Rows are points. Each copy is the shape, with its points in the same order, turned, moved and blurred by noise. Say if it was mirrored as well.

Shape:
[[-37 -20]
 [ -2   3]
 [ 25  43]
 [-32  38]
 [ 28 -11]
 [ 24  -9]]
Copy 1 (6 x 2):
[[ 26 -52]
 [ 11 -15]
 [  9  36]
 [ 57   4]
 [-24  -3]
 [-15  -3]]
Copy 1 is: mirrored
Copy 2 (6 x 2):
[[-24  32]
 [  3  -1]
 [ 46 -23]
 [ 37  31]
 [ -5 -35]
 [ -4 -28]]
Copy 2 is: only turned
Copy 3 (6 x 2):
[[-33   9]
 [  3 -17]
 [ 27 -60]
 [-31 -46]
 [ 32  -3]
 [ 30 -11]]
Copy 3 is: mirrored
Copy 4 (6 x 2):
[[ 12 -38]
 [-15  -5]
 [-57  15]
 [-45 -41]
 [ -5  24]
 [ -6  23]]
Copy 4 is: only turned

Shape:
[[-24 -15  23]
 [-24 -19  35]
 [ 24  28   6]
 [-56   1 -16]
 [ 51 -35  -1]
 [ 25  27  42]
 [-10 -10  14]
 [ 41   5 -40]]
Copy 1:
[[ -6  25 -34]
 [ -6  19 -44]
 [ 29   1  13]
 [-41  42   0]
 [ 15 -59 -18]
 [ 55  11 -10]
 [ -4   9 -20]
 [  2 -42  35]]
Copy 1 is: mirrored
Copy 2, 8 rows:
[[-24  -2   5]
 [-35  -3  27]
 [ 40  10  23]
 [-21  21 -42]
 [ 32 -57  29]
 [ 28  24  55]
 [-10  -8   7]
 [ 60 -26  -1]]
Copy 2 is: only turned

Shape (10 x 6):
[[ 30   9   6 -43  19 -40]
 [-16  19 -30  -4  15 -14]
 [-17 -38 -15   7 -23   4]
 [-26  -7  -6 -30  18 -36]
 [ 34  41   1  23 -47  -4]
 [ 36 -26  11   5   6 -10]
 [  1   4 -11  -9 -31  36]
 [ 23   0   5 -12   5  -4]
 [-27 -15 -21 -13   8   3]
 [-27  -4   6  22   4  13]]
Copy 1 (10 x 6):
[[-43 -32  15  40  -5  27]
 [  5  15 -18  37  12  29]
 [ 31   0  11 -20  24  16]
 [  6  -3  28  43   3  42]
 [-53  21 -25 -16  44  -6]
 [-22 -27   1 -21 -12  22]
 [  7   7  -8  -2  24 -31]
 [-21 -12   1   7  -4   8]
 [ 30   4   3  22   5  17]
 [ 18  36  -1  -7  -6  13]]
Copy 1 is: only turned
Copy 2:
[[ 27  -5 -39   4  -5  42]
 [-28  13 -27 -16   0  -6]
 [  7  -7   4  -3  34 -41]
 [ 11 -14 -37 -38  -2  -3]
 [ 10  60  -3  50  -2 -11]
 [ 16 -24   3  35   6   4]
 [  1  37  22   0  38  -7]
 [  9   2  -2  13   4  14]
 [-10  -4  -6 -30  23 -16]
 [-12   4  20 -13  -9 -30]]
Copy 2 is: mirrored
Copy 3 (10 x 6):
[[-28  26  47 -45 -26   3]
 [-23  21 -12  -8  -1   3]
 [ -9 -15   5  24 -18  43]
 [-21  15  -8 -41 -21  33]
 [  0 -16  49  13  42 -22]
 [-22 -17  46   6 -36  -5]
 [ 22  13  26  31   5  18]
 [-10   8  37  -9 -25  -6]
 [ -9  18  -9   8 -22  29]
 [ 12 -14 -14  10 -15   2]]
Copy 3 is: only turned

Shape, 14 rows:
[[ -3   1  -6 -12  15  34 -32  24  -5]
 [  5   4  11  18 -17   1  -6 -12  34]
 [-19 -23  13   9 -12  34  28  -1 -23]
 [ -4 -24  -6  25 -13 -13  -4  -1  30]
 [ 20 -14 -20  13   1 -13  11 -19  33]
 [ -5  -5  14  25   3  -8  17 -12  32]
 [ -8  -6  11 -25  11   5 -22  44  -8]
 [-11  -1  19  -5 -11  13  21  -4 -18]
 [-15  -3 -20  26   2   1   6   2  35]
 [-28   4   4 -18 -20   7  12  -3  -7]
 [ -5   6  -6  20  -1 -14  11 -13  28]
 [-15  -1   0  -4  22   6 -49  23 -34]
 [ -7  11  17   9  -8   5  37   4  -8]
 [-21 -14   7 -23  34  15 -35  12   4]]
Copy 1, 14 rows:
[[ 22  -6  15 -21  -8 -10  52 -18   5]
 [ -5  12 -23 -32 -26  -4   7  16  12]
 [ 10  21 -12 -44  16   6   9 -18 -41]
 [ -5  11 -14 -21 -43 -20  -1  11 -12]
 [ 16  24  -1 -23 -27 -21 -26  26   5]
 [-11  31 -17 -24 -28   0 -17   5   3]
 [ -2  -4  12  -6   3 -34  48 -28   7]
 [ -6  13 -12 -24  26   1   6 -11 -12]
 [ 18  20 -22 -15 -44  -5  -1   0  -1]
 [ 10  -9 -27 -22  15  -9   2 -25  -5]
 [  4  17 -20  -9 -22  -1 -17  13  11]
 [  0 -30  24  11  -4  -3  48 -19  -6]
 [ -4  38 -20 -11  17   0   5  -7  -7]
 [  1 -14  24 -20 -21 -11  32 -41  11]]
Copy 1 is: only turned
Copy 2 (14 x 9):
[[ -8   6 -37  20  23 -19 -23 -10  34]
 [  5   1  24  -6 -15 -15 -16  13   7]
 [ 40  10  -7  33  -3   7  23 -16  22]
 [ -1  -9  32 -16 -16   3 -12 -15  25]
 [-21  -7  21 -17 -27  -7   2 -18  -2]
 [  1  13  27  -7 -21  16 -12  -1  -4]
 [-11  26 -24  -9  39   0 -14  -6  42]
 [ 26  13 -14  11   3   5  21   0  10]
 [-17  -7  21   9 -21  13 -20  -2  19]
 [ 16   8 -16   8 -10   9  22  17  32]
 [-12   0  18  -7 -18  15  -8   7  -4]
 [  4 -12 -51  -6  39   5 -29  -9  34]
 [ 16  15   6  15   9  15  25   8  -4]
 [ -5  24 -43  -5   7  -2 -35 -15  37]]
Copy 2 is: only turned
Copy 3:
[[  0  39  12 -11  22   4  19 -19   7]
 [-22 -29   7   2   8  -3 -14  -9  12]
 [  4  -6  -6 -28  19 -41   9  -5 -37]
 [-11 -29  17 -10 -19   0 -17 -22   0]
 [-16 -36  -1  20 -22   5   4 -24  -5]
 [-23 -31 -13  -7  -7   1 -19  -4  -8]
 [ 25  36   8  -9  25  15 -12 -23 -10]
 [ 11  -6 -11  -5  24 -27  -2   5 -23]
 [-13 -29   0 -20 -14  16   8 -11   2]
 [ 30 -13 -11 -14  23 -22   1  -4   0]
 [ -9 -33  -7   2 -11   8  -6  -1   3]
 [ 21  60  18  -8  -1  -2  -1   3   7]
 [  6 -22 -14  -7  23  -9  -4  15 -32]
 [  5  45 -16 -13   2   2  -3 -29  14]]
Copy 3 is: only turned
Copy 4 (14 x 9):
[[-23  22   0 -34 -27 -25  -1  20  32]
 [ 21 -24 -15  -4   0  -3   9   3  10]
 [-37 -27  31 -11   1 -12 -23  24  -7]
 [  6 -19 -11   5  23  -3   6   5  23]
 [ 18   2 -11  26  23  -9   3  20   2]
 [ 21 -25   9   6  12   6  -4  14  12]
 [-24  27  -6 -40 -14   4 -26  -6  29]
 [-15 -13  24  -7  -6  -5 -15   7 -16]
 [ -1 -13  -2  20   1   8  18  20  30]
 [-23 -12  22  12 -20  -5 -15 -10  -1]
 [ 22 -12   4  19   5  10  12   6  11]
 [-30  35  24 -39 -13 -31   5 -11  39]
 [ -3 -13  22  -4  -5  21 -10  12 -18]
 [-11  23  16 -23 -19 -21 -24   4  49]]
Copy 4 is: only turned
